Each row of a before or after table is a point. One or more steps were done to the points. Then noise was added and the rows were shuffled. The steps act on columns, c1 being the first. What was done? A step turns or swaps two columns, mirrors them in a line or flattens them onto one, adds a multiple of one to another, or multiplies or shifts one. Angles are multiples of 10 degrees, from the lower column toward the higher: turns from -170 to 170, lines from 10 to 170 but not 90. Use the fewest steps. Two steps may share a column if one is a turn and the other turns, adds or multiplies; they go together, in the order done. Otherwise the lowest column goes first.

Before, 13 rows:
[[ -2 -18]
 [ -5 -11]
 [ 43  53]
 [ 33  44]
 [ 10  77]
 [ 26  36]
 [ 11  -7]
 [ 20   8]
 [ 38  37]
 [-11  -4]
 [-19   0]
 [-14  61]
 [-93 -95]]
After (13 x 2):
[[ -3 -18]
 [ 39  23]
 [ -5 -11]
 [ 13  74]
 [ 42  39]
 [ 28  28]
 [ 17   3]
 [-14  64]
 [-20   4]
 [  9  -8]
 [-10   0]
 [ 36  36]
 [-90 -66]]
Steps: add -0.3 times c1 to c2

Before, 14 rows:
[[-36 -23   4 -27]
 [  2 -23  77   8]
 [  1 -37  17  -3]
 [ 11 -20 -10 -13]
 [-39 -37  -3   4]
 [-18 -33 -13 -76]
 [ -7  19   1  10]
 [-93  27   6 -19]
 [ 11 -36  16  -5]
 [ -4  95 -15 -20]
 [ 11 -46  17  -5]
 [ -6   0 -15  -1]
 [  9 -46  30  -1]
 [  5 -30  -3 -43]]
After (14 x 4):
[[  2 -37  18  -5]
 [  7 -45  28  -4]
 [  5 -31 -11 -40]
 [ -7  18   3   8]
 [  2 -25  78  -6]
 [ 11 -35  15  -7]
 [ -7   1 -16   2]
 [ 11 -47  17 -10]
 [ -4  98 -16 -19]
 [ 12 -21 -11 -11]
 [-19 -37 -26 -72]
 [-39 -36  -3   6]
 [-37 -24   0 -27]
 [-94  26   5 -21]]
Steps: turn c3 and c4 by -10 degrees

Before, 8 rows:
[[ -1  10 -43   1 -12 -33  29  14 -18]
 [ 17  -3   0  -4  17  -2  16  22   3]
 [ 22  17 -10  13  19 -16 -18  -8  19]
 [-39  30  -2 -18 -19  12  66  10  13]
 [-35  -4   2 -23 -24 -17  22   3   6]
 [  5  44 -13  -1  -8  12 -23  16   6]
 [ -6 -17  -4 -19  20   9 -24 -74 -28]
 [ 22  48 -16  46 -31   7  -5  14  -9]]
After (8 x 9):
[[ 22  33 -10   1  19  21 -19  -9  13]
 [ 17  -7   1   0  16   3  17  21   2]
 [  6  88 -12   0  -8   4 -23  17 -13]
 [  1  20 -43   0 -13 -12  29  14  36]
 [ -7 -35  -3   1  21 -29 -24 -74  -2]
 [-36  -8   3   0 -25   8  23   3  17]
 [-38  61  -2  -1 -18  14  65  11 -15]
 [ 21  97 -17   0 -31 -11  -5  13  -4]]
Steps: multiply c2 by 2; multiply c4 by 0; turn c6 and c9 by -100 degrees

Before (10 x 12):
[[  8  -7   3  12  24 -16  23  22  24 -20 -26  17]
 [ 13  15 -68  42 -12   0  16   4  18 -33 -30 -67]
 [ 26   3 -29  29  -5  -6  -1   1  37 -26  -3  28]
 [-43  53  15 -37  16  -5 -14 -39  32  -7 -35  22]
 [  9   3  29  47   7 -17  52 -30 -34 -19  -7   8]
 [ 22  27  21 -11   3 -10  -9   6  33 -27 -13   3]
 [  8   0 -27  25  13 -20 -17  17 -12  -9  37  -2]
 [  2 -20  -5   4  13   8  40   5 -95 -71  40   1]
 [ 23 -21  25  10  10  32   6  15 -43 -38 -43  17]
 [-15  46  23  -2  -7  -5  27   2 -21 -16 -34  28]]
After (10 x 12):
[[ 40  27  19 -11  -6 -10  -7   7 -13 -28 -13   8]
 [-27   3  29  47   0 -15  53 -33 -24 -17  -7 -26]
 [-24  47  26  -2 -26  -5  30   4   7 -16 -24  11]
 [-10  -2 -26  26  31 -20 -18  18 -10  -7  24   9]
 [ 25  -4   6   9  11 -17  23  22   2 -20 -37   3]
 [ 45   3 -29  30  -4  -6  -4   0 -12 -29  -1  28]
 [-87 -17  -3   4  33   7  39   5 -36 -67  29 -32]
 [ 17  53  14 -38  -5  -7 -15 -41  50  -7 -39  34]
 [-33 -21  25   9 -11  33   6  17 -36 -40 -41  13]
 [ 22  14 -72  39 -26   0  15   6  -5 -33 -20 -81]]
Steps: turn c1 and c9 by -70 degrees; turn c5 and c11 by -30 degrees; add -0.7 times c7 to c12

Before:
[[ 60 -37 -48  -2  15 -66  62  54  38 -17  22  41 -30  28  -4  49  15  13
  -24 -35]
 [ 47  23  39  50 -63  18  67 -10  34 -40 -22 -49 -15  27  12 -27  -6  15
   44 -38]
 [-32  17 -29  33  32  -4  52  52  13 -95 -22  24  22  17 -54  59  60 -51
   36 -55]
 [-55   9 -20 -21  25  19  33 -10  14  33 -51  17  22 -54  -4  18 -45 -60
   55 -26]
 [ 38 -49  42   3 -29 -17  54 -23  40 -88  -3  70 -27  16 -46   9 -15 -20
  -20 -24]
 [ 60   5 -17  -3  39 -44 -15 -46  -7 -20 -25  54  46 -14   8  19 -15  44
  -37  18]
 [ 54  44  57  34 -12 -17 -38 -51 -15 -58  33 -21 -49   0   8   6  53 -59
   31   0]
 [ 60  25 -27  45 -51 -50  90 -51  51  15  58 -32 -57  28  -4 -21  68  52
    8  29]
 [ 50  40 -39  -8 -71  58 -23  -1   1 -10  39  75   3  -9  19 -22  70 -60
  -33 -45]
 [ 62  76  42  67 -59 -52 -29 -33 -14  28  -2 -51 -22 -45  -7 -19  58  40
  -38  17]
 [-58 -27  31  76  43  60   3  35  -2 -34 -70   5  18   4 -31 -15 -48  41
   19  39]
 [-28  39  12  79 -48  23 -39  57  52 -48  -4  75  45  47 -14 -74 -64   2
  -60 -31]
 [ 71 -51   3 -47  46 -11  78 -20  25 -83   7   1  -8 -58 -34 -45   8 -65
   19  67]]
After (13 x 20):
[[ 55  46  56  35 -10 -15 -42 -52 -15 -58  36 -21 -54  -2   1  10  52 -54
    1  -7]
 [ 58  44 -46  -3 -73  58 -23   0   2 -11  44  71   4 -13  22 -26  73 -60
   -1 -44]
 [-33  39   9  74 -47  20 -48  56  48 -44  -8  78  42  51 -13 -70 -60   5
   -3 -32]
 [ 46  20  38  47 -68  16  66  -7  32 -44 -19 -51 -14  28  11 -18   1  10
   -3 -39]
 [ 60  75  45  74 -62 -54 -27 -31 -15  22  -3 -49 -20 -45  -4 -17  58  42
   -1  17]
 [ 75 -54   1 -43  45 -10  76 -21  24 -83   5   1  -7 -52 -34 -45   4 -67
    5  67]
 [ 36 -48  42   8 -29 -16  55 -27  41 -88  -5  72 -20  14 -42   7 -20 -21
    0 -30]
 [-55  12 -17 -23  26  13  31  -9  17  31 -54  17  25 -51  -4  16 -48 -61
    0 -24]
 [ 60 -35 -44   1  13 -69  63  52  39 -21  17  39 -24  28  -4  43  16  11
    1 -34]
 [-30  12 -26  33  34   1  55  49  15 -92 -22  24  29  19 -55  57  63 -53
    3 -52]
 [-59 -28  34  76  45  58   7  39   7 -37 -76   7  21   6 -30 -16 -50  39
    0  40]
 [ 60  25 -28  42 -53 -52  88 -50  50  12  61 -29 -59  25  -9 -21  67  54
   -4  29]
 [ 56  10 -17  -1  38 -44 -16 -47 -10 -24 -22  55  51 -12  10  20 -14  41
    0  16]]
Steps: multiply c19 by 0

Before, 13 rows:
[[ 17 -12 -27  12   4  -6 -11   2   0  13   1  10 -49   8   5 -32 -14 -11
    3  18  32  16  -8  41 -30  19 -11  19   0  -6 -22  33]
 [ 64 -27  16  10   2  12   2  24   1  -1  -1   9 -40  40  36  13 -37  17
  -12  13 -17  -4  17  41  -6 -22 -13  28  12  12 -36  45]
 [ -3   9 -10 -16 -21 -35  28  -8 -14  -7  21 -39  50 -16 -41 -13  -5 -16
   21  60  -8 -36  37   4   6 -28  10 -17  10  -5  14  28]
 [-17 -28 -22 -23   3  -2 -20   3   5 -39  23   2 -32  38   2 -36 -33  23
   -7  48  38 -13  12  24  12  -1  -6  30  -9   8  -2  -6]
 [-23  12 -68  -7 -42  -8  25  21 -19   2  16  -4  42  12  28 -53  -6   1
  -19 -27 -11   8   1  11   6 -13 -19 -41  -1 -18 -28  53]
 [-10 -24 -32 -49  18 -43   2  12  -9 -50 -38 -35 -31 -29 -13  20 -23 -32
  -27  23 -52  52  21   0  21 -52   9  34   0   6  36   8]
 [ 45  30 -65  -6   2   3   9  34 -37 -42  16 -26 -43 -13 -24 -31 -16  20
   30  35   0 -19  57  10   7 -17   8  -5 -16  20 -39  29]
 [  7 -10 -15 -58 -46  17   2 -12 -40 -18 -12 -51  13 -13  10  12  66  31
   -5  33  85 -49  19  36   1   3  -3  12  21 -13  32  30]
 [ -8  -4 -22  21 -12 -14  26  -5 -41 -35  12 -40  57 -39 -33  -3   5 -27
   19   5   1  19  18  17 -18 -15   4 -49  35   7 -40   9]
 [-10 -38  16  12 -37 -12 -17  -7 -15 -33   0  16  18  -1 -15  44 -18 -24
  -14 -19 -16 -17  65 -47  20  28  13  -3 -26  24 -25 -14]
 [ 14 -11   3 -20 -48  29  -9 -26 -20  19 -10  31 -24 -22  26 -12   4   4
   28   0 -44  10   5  15 -32   9  42 -44  24 -12 -37  28]
 [-10 -20 -14 -34   0  12  -2  40  29 -15 -23  16 -45 -42  11  10  -8 -27
  -35  16   2   0  71 -24 -21 -32  -9 -24 -53 -16  16  26]
 [  8  19 -11   5 -31  29  16  13 -50 -43   7   0  20  -5   3 -19  -8  44
   -2   6  23  -9  19   3  -2  31  69 -14 -19  18  33  24]]
After:
[[-23  49 -27  13  -1  -6  12   4   1  12   0  10 -50   8   6 -33 -15 -11
  -27  17  30  16  -7  41 -29  20 -11  19   1  -5 -23  21]
 [-51  22  15  12  40 -12   9  -7 -15 -32   0  15  19  -1 -15  44 -18 -25
   -2 -19 -17 -17  65 -47  20  29  14  -2 -26  23 -26 -44]
 [-43  68 -10 -16  16 -35 -31  -9 -14  -7  20 -40  49 -15 -41 -12  -5 -15
   -5  61  -9 -36  38   4   6 -28   9 -16  10  -4  15  68]
 [-26  48   4 -21  49  29   1 -26 -20  18 -10  30 -24 -23  26 -13   5   4
    2  -2 -45   8   4  16 -33   9  43 -45  24 -13 -37  88]
 [-49  57 -22  22   8 -14 -28  -7 -40 -36  14 -40  57 -39 -33  -1   6 -26
   11   6   2  20  18  17 -18 -15   5 -50  37   5 -40  56]
 [-33  49 -15 -58  46  18  -9 -13 -41 -17 -11 -49  12 -12   9  13  67  31
  -34  34  86 -48  19  37   0   3  -3  12  21 -13  32  -4]
 [-51  40 -13 -34   0  14   1  41  30 -16 -23  16 -45 -42  13   9  -9 -27
  -61  16   2   0  71 -23 -20 -32 -10 -24 -52 -16  16 -90]
 [  6  90 -66  -6  -3   3  -9  34 -38 -43  16 -26 -43 -13 -23 -32 -16  21
    3  34   1 -19  56   9   5 -18   9  -4 -16  21 -38  95]
 [-56  32 -22 -24   0  -5  19   2   6 -39  22   3 -32  39   3 -36 -33  24
   -2  49  38 -13  12  23  13  -2  -5  29 -11   8  -1 -22]
 [-32  79 -12   5  27  30 -21  12 -49 -43   7  -1  21  -4   3 -19  -8  43
  -24   6  22  -9  19   3  -3  30  68 -14 -19  17  32   2]
 [ 24  35  16  10  -2  13  -2  23   0  -1   0   9 -41  39  36  13 -36  18
  -55  12 -17  -4  17  41  -7 -21 -12  29  12  14 -36 -20]
 [-50  37 -32 -50 -17 -44   2  13 -10 -52 -38 -34 -33 -29 -12  20 -24 -32
  -35  23 -53  53  21   1  22 -52  10  33  -1   5  36 -73]
 [-62  72 -68  -8  38  -8 -33  21 -19   3  17  -4  43  11  28 -54  -4   0
  -67 -28 -12   7   0  11   6 -14 -19 -41  -2 -17 -28 -38]]
Steps: shift c1 by -40; shift c2 by 60; turn c5 and c7 by 170 degrees; multiply c19 by 3; turn c19 and c32 by 70 degrees

Before:
[[  4 -72 -38   9  22 -35  -4 -47   6 -70  -6  45 -22 -51 -36 -11  26  -2
   51  54   0  45  50 -39 -24  31  -8 -21 -13 -18   5   8 -42   2   7 -32
  -21 -12   6  45 -24  36  17  15 -44  -5   4  39 -60  27 -23  -9   9 -28
  -12 -19  51 -41  29 -12   5  -6  53  53]
 [ 26 -12 -68   6  16   6  69 -34 -45   1  10  21  65  33  18  33  43  46
   27 -15 -20  43  31  11  26  -6 -11 -46  46 -14   5  24  -1  24  22 -26
    1 -12  10 -32  -3 -11  43 -12 -33 -15 -32   5 -73  51  22 -95 -25 -15
   18  -5  66 -14  12   0 -58  33  55  11]
 [ 21  14   8 -70  59   9  59  -5  33  53 -23 -30  21   5 -34  21 -38  -7
    3 -42 -43  -7 -11  44  48 -26   8  27  54  13  16 -32  60 -22 -43 -25
   42 -19  66 -25 -33 -57   9 -35  57 -21  -3 -37  15 -33 -37  -2 -10 -22
   38 -39 -40  -3  12  24 -14  21 -11   6]
 [ 21 -61 -45   9  45 -34  45  31   0 -79 -36  56  -4 -47 -15   4  35 -23
   67  -1  24  47  21  -5 -14  49   1 -58 -22  -4  -1  14   0  30  12 -18
    8 -48 -21  -8 -14  52  21  22 -53  17  34  54 -33  20  -7 -48   3   7
   19  -1  55 -42   9   8 -37  -5  52  23]
 [ 25 -19 -79   2   6   0  72 -18 -36 -29  42  12  65  19  10  32  42  30
   75  40 -47 -17  -7   2  14  14 -32 -55  23  13  68 -30 -29  40   3 -37
   27   2 -16 -53  25  -7  48 -64 -27  21  -4  43 -20  21  39 -11 -18   2
  -11 -23  51 -32  17  -6 -14  18  60  34]
 [-25   2  62 -18 -34 -20 -28 -21  25   0 -14  -4 -48  19 -91 -31  14 -47
  -19  34  31  50  47  27 -14  31  59  48 -51 -62 -18 -18  86  -6  31 -15
  -30  51  28  46 -35  -4 -14 -12  28 -29  74   7  -3 -56  -4 -49   7  22
   35   3 -41  72  43  21 -18 -13   3  75]
 [ 10  49   9 -47  46  -1  39 -68  71  -1 -21 -20  -4 -43 -14  32 -37  -2
   35  -6   4 -37 -11  49  63 -42  41  32   3 -26  14 -26  20 -27 -58 -54
   62  48  75 -22 -71   6  -2 -10  45   0   1 -30  47 -51 -25  34   9  30
   43 -54 -49  36 -13  54  -8  13 -26  -8]
 [-31  28  79 -38 -57  -5 -23   5  35  28  35 -59 -15  13 -41 -63  24  18
  -33 -30  22  21  58  -3  46 -19  61  33 -45 -27 -47 -73  83   5  41 -14
  -53  31  44  34 -40 -35 -14 -40  45 -76  58 -47 -22   1  43 -39  -4  52
   34  27 -50  45  81  56  43 -24 -25  43]
 [ 58 -71  19 -46  23  23  62 -15 -46  24  24 -49  22  56  44  33  40  45
    1 -35 -25 -16   7   4  53  -7  17 -21  28  17  17 -28  23  28   4 -51
  -17 -41  42 -23  26  -1  10 -45 -35  27  10 -37 -20  41  49 -45 -36 -23
   27 -45  18   9  26  23 -34  18  21 -16]]
After (9 x 64):
[[  5 -39 -39   6  22 -16 -60 -47   6 -72  -4  46 -23 -47 -34 -13  22  -1
   53  55   2  45  52 -39 -26  32  -9 -21 -15 -16   5   8 -41   2   4 -32
  -20 -10   7  45 -23  33  17  14 -47  -3   4  40 -58  25 -23  -9  33 -29
  -13 -18  53 -43  27 -11   6  -7  52  53]
 [ 24  53 -77   2   4 -15 -54 -16 -37 -30  44  13  62  18  11  31  39  27
   74  37 -47 -18  -5   0  15  16 -33 -54  27  11  67 -31 -31  41   4 -36
   25  -1 -17 -54  28  -8  45 -63 -24  25  -6  43 -19  23  41 -13 -11  -1
  -10 -21  51 -32  16 -10 -15  18  59  35]
 [ 59  17  16 -46  25 -13 -92 -12 -44  23  23 -49  22  56  45  29  38  44
   -1 -35 -23 -14   6   7  53  -9  18 -22  29  17  15 -25  24  27   4 -52
  -19 -41  44 -24  25   0  11 -44 -33  27  11 -38 -19  39  50 -46 -41 -23
   29 -49  16   6  24  23 -31  18  20 -18]
 [ 24  52 -71   6  17 -17 -47 -33 -47   1  10  24  65  32  19  35  42  44
   26 -16 -20  46  31  11  29  -3 -14 -49  45 -15   5  23   1  25  20 -26
    3 -12  10 -30  -5 -11  45 -10 -33 -14 -32   8 -72  49  23 -97 -21 -14
   18  -7  65 -14  12  -2 -59  31  54  10]
 [  9  57   9 -46  44   6  23 -65  75  -2 -22 -22  -2 -43 -15  30 -40  -3
   35  -4   2 -41 -11  52  66 -44  40  32   4 -25  14 -25  20 -29 -56 -57
   60  52  74 -23 -69   5  -3 -10  43   0  -1 -30  46 -51 -24  36   5  30
   44 -54 -49  36 -13  52 -11  13 -26  -5]
 [ 21  10 -47   9  47 -19 -78  31   1 -81 -40  58  -3 -49 -15   2  34 -21
   66  -1  28  46  18  -5 -11  48   1 -58 -20  -6   0  16   0  29  13 -20
    9 -48 -22  -7 -14  51  20  23 -54  16  33  51 -36  19  -5 -46  26   8
   21  -2  57 -45   9   8 -38  -4  52  20]
 [ 18  58   9 -70  58   0 -16  -5  36  54 -23 -28  19   4 -35  19 -38  -5
    4 -41 -43  -9 -10  39  52 -26   8  25  57  11  15 -30  62 -19 -43 -25
   40 -18  64 -25 -35 -57  10 -35  60 -22  -3 -35  15 -33 -38  -1 -10 -21
   39 -42 -38  -4  12  25 -14  22 -12   7]
 [-25 -26  61 -17 -38 -11  14 -16  25   0 -12  -4 -47  22 -94 -30  12 -47
  -18  35  31  50  45  29 -12  32  57  47 -48 -61 -18 -20  86  -5  30 -17
  -30  49  27  45 -35  -4 -13 -16  29 -27  73  11  -3 -59  -7 -47  23  21
   36   1 -42  73  43  22 -20 -14   2  74]
 [-31  -7  80 -37 -58  -5  34   3  34  28  36 -59 -16  16 -38 -64  25  18
  -34 -28  21  21  56  -3  49 -19  60  34 -45 -26 -45 -75  82   5  40 -15
  -51  35  44  33 -38 -35 -12 -44  46 -73  58 -48 -22   2  45 -43   2  54
   33  23 -48  46  83  54  44 -22 -25  45]]
Steps: mirror c2 and c7 in the line at 30 degrees; turn c6 and c53 by -50 degrees
